Each row is a point. Each copy is the shape, with its points in the same order, turned, moved and blurred by noise. Is it also mirrored, or only turned?
In the rows, zero is written as 128.

Shape (6 x 2):
[[153  95]
 [184  80]
 [143 178]
 [ 86 143]
 [151 142]
 [125  96]]
Copy 1:
[[ 99 125]
 [ 68 132]
 [166 174]
 [188 113]
 [133 153]
 [127 104]]
Copy 1 is: mirrored
Copy 2:
[[100 151]
 [ 88 180]
 [185 163]
 [165 103]
 [143 166]
 [109 128]]
Copy 2 is: mirrored

Shape:
[[ 85 175]
 [173 128]
 [166  94]
 [166 144]
 [130 160]
 [161 133]
 [118 183]]
Copy 1 (7 x 2):
[[172 174]
 [143  80]
 [106  78]
 [155  89]
 [165 128]
 [144  90]
 [186 144]]
Copy 1 is: only turned
Copy 2 (7 x 2):
[[178 180]
 [ 91 128]
 [ 92  96]
 [ 97 146]
 [126 162]
 [ 97 132]
 [141 186]]
Copy 2 is: mirrored
Copy 3, 7 rows:
[[183 157]
 [105  94]
 [ 76 111]
 [123  93]
 [152 120]
 [115 101]
 [176 123]]
Copy 3 is: only turned

Shape, 9 rows:
[[141 210 136]
 [139 172 132]
 [159  71 127]
 [160 140 117]
 [113 143 108]
 [172  61 170]
 [159 105 118]
 [124 128 131]
 [160 118  98]]
Copy 1, 9 rows:
[[100 141  44]
 [126 129  88]
 [152 162 185]
 [141 155 114]
 [145 108 111]
 [112 176 201]
 [154 162 149]
 [127 117 129]
 [174 157 127]]
Copy 1 is: only turned
Copy 2:
[[ 58 134  98]
 [ 99 137 113]
 [188 177 146]
 [120 172 112]
 [133 122 103]
 [181 185 191]
 [159 173 129]
 [141 129 127]
 [149 176 100]]
Copy 2 is: only turned
Copy 3:
[[120 209 134]
 [114 169 130]
 [ 70  78 127]
 [ 88 141 111]
 [138 137 113]
 [ 53  72 166]
 [ 82 111 117]
 [119 128 136]
 [ 90 119  89]]
Copy 3 is: mirrored

Shape, 8 rows:
[[ 90 127 108]
 [130 117 128]
 [134 109 171]
 [130 147 222]
 [ 83  86  96]
 [113 164 129]
 [ 80 126 101]
 [113 118  69]]
Copy 1, 8 rows:
[[142 149 136]
 [135 112 125]
 [137  81 155]
 [188  58 189]
 [ 98 165 144]
 [180 138 129]
 [139 177 143]
 [113 164 101]]
Copy 1 is: only turned
Copy 2:
[[ 85 159 137]
 [124 137 123]
 [156 152 110]
 [204 195 140]
 [ 71 150  95]
 [125 154 168]
 [ 81 166 142]
 [ 70 115 137]]
Copy 2 is: mirrored
Copy 3:
[[ 86 129 116]
 [126 120 131]
 [162 123 105]
 [195 167  74]
 [ 80  85 116]
 [110 170 118]
 [ 76 123 112]
 [ 75 114 157]]
Copy 3 is: mirrored

Shape:
[[109 105 166 123]
 [ 67 140 140 128]
 [191 125 100 127]
 [177 101 116 129]
 [128  75  81  70]
 [100 171 179 125]
 [155 123 134 124]
 [131 129 159  73]
 [106 125 136 137]]
Copy 1, 9 rows:
[[ 71 156 113 115]
 [ 68 138 115 168]
 [178 158 139 105]
 [147 166 119  90]
 [142 208  73 147]
 [ 59 132 174 142]
 [124 161 137 110]
 [ 85 195 144 130]
 [ 92 136 115 133]]
Copy 1 is: only turned
Copy 2, 9 rows:
[[ 90 113 104  94]
 [146 104 128 101]
 [ 96 197  86 172]
 [ 83 179  75 151]
 [134 195  55  84]
 [101 107 163 114]
 [ 96 155 102 146]
 [ 90 162 128  83]
 [118 124 103 125]]
Copy 2 is: mirrored

Shape, 10 rows:
[[136 117 160  81]
 [ 95 102 184  71]
 [114 103 119 150]
 [166 105 120 179]
 [151  99 154 176]
 [153  69 121 179]
 [ 89 151 167  93]
 [133 157  77 138]
 [153  89 109 178]
 [144 106  89 167]]
Copy 1 (10 x 4):
[[122 152  84 168]
 [104 123  99 207]
 [141  91 118 127]
 [115 106 121  67]
 [ 96 103 129 106]
 [109  95 100  87]
 [133 137 144 203]
 [193 132 150 118]
 [125  98 111  81]
 [164 103 117  81]]
Copy 1 is: only turned
Copy 2:
[[ 80 117 144 103]
 [ 71 148 171  77]
 [159 134 153 124]
 [183  84 134 127]
 [176  91 144  92]
 [190  86 171 123]
 [ 90 169 124  87]
 [148 138  97 168]
 [187  93 154 134]
 [178 109 139 155]]
Copy 2 is: only turned

Shape (12 x 6):
[[110 116  71 124 126 116]
 [170 140 198 115 157 155]
 [156 126 118 175  88 119]
 [ 69 110  97 128 141 118]
 [172 139 169 136 148  92]
 [ 80 145 107 148 196 131]
 [ 60 127  83 123 138 105]
 [188 181 166 129 128 155]
 [133 108  97 133 124 170]
 [ 60 129 120 165 109 101]
 [197 117 170 146 151 161]
 [131 124  81 169 114 134]]
Copy 1:
[[127  84 135 125  66  83]
 [108 176 126 130 157 164]
 [158  69 113 128 139 109]
 [ 84  73 154 127  60 116]
 [103 133 107  97 156 112]
 [ 47 104 104 165  68 113]
 [ 75  69 161 136  55  86]
 [138 161 116 165 173 115]
 [152 109 138 151  76 128]
 [ 86  38 158 134 106 109]
 [146 156  83 134 144 171]
 [149  66 110 149  84 100]]
Copy 1 is: only turned
Copy 2, 12 rows:
[[133 159 143 128 115  91]
 [110  71  89 139 123 200]
 [173 120 152 177 148 135]
 [144 128 144  89 103  90]
 [140 122 134 132 134 208]
 [131 111 154  94  48 124]
 [155 151 145  83  95  82]
 [143 102  79 182 112 196]
 [109 108 131 160 122  96]
 [199 115 152  91 115 100]
 [100  76 127 175 136 192]
 [152 127 159 167 116 101]]
Copy 2 is: only turned
Copy 3, 12 rows:
[[ 92  90 118 145 117 105]
 [172 170 178 106 159 159]
 [125 131  96 165 114 176]
 [ 92 115 157 164 111  81]
 [177 165 116 133 147 139]
 [143  88 181 169 136  78]
 [ 82 107 143 177 124  69]
 [162 139 151 127 186 189]
 [100  92 159 127 110 152]
 [100 144 142 210 105 105]
 [179 139 153 102 128 186]
 [108  89 120 165 106 146]]
Copy 3 is: only turned
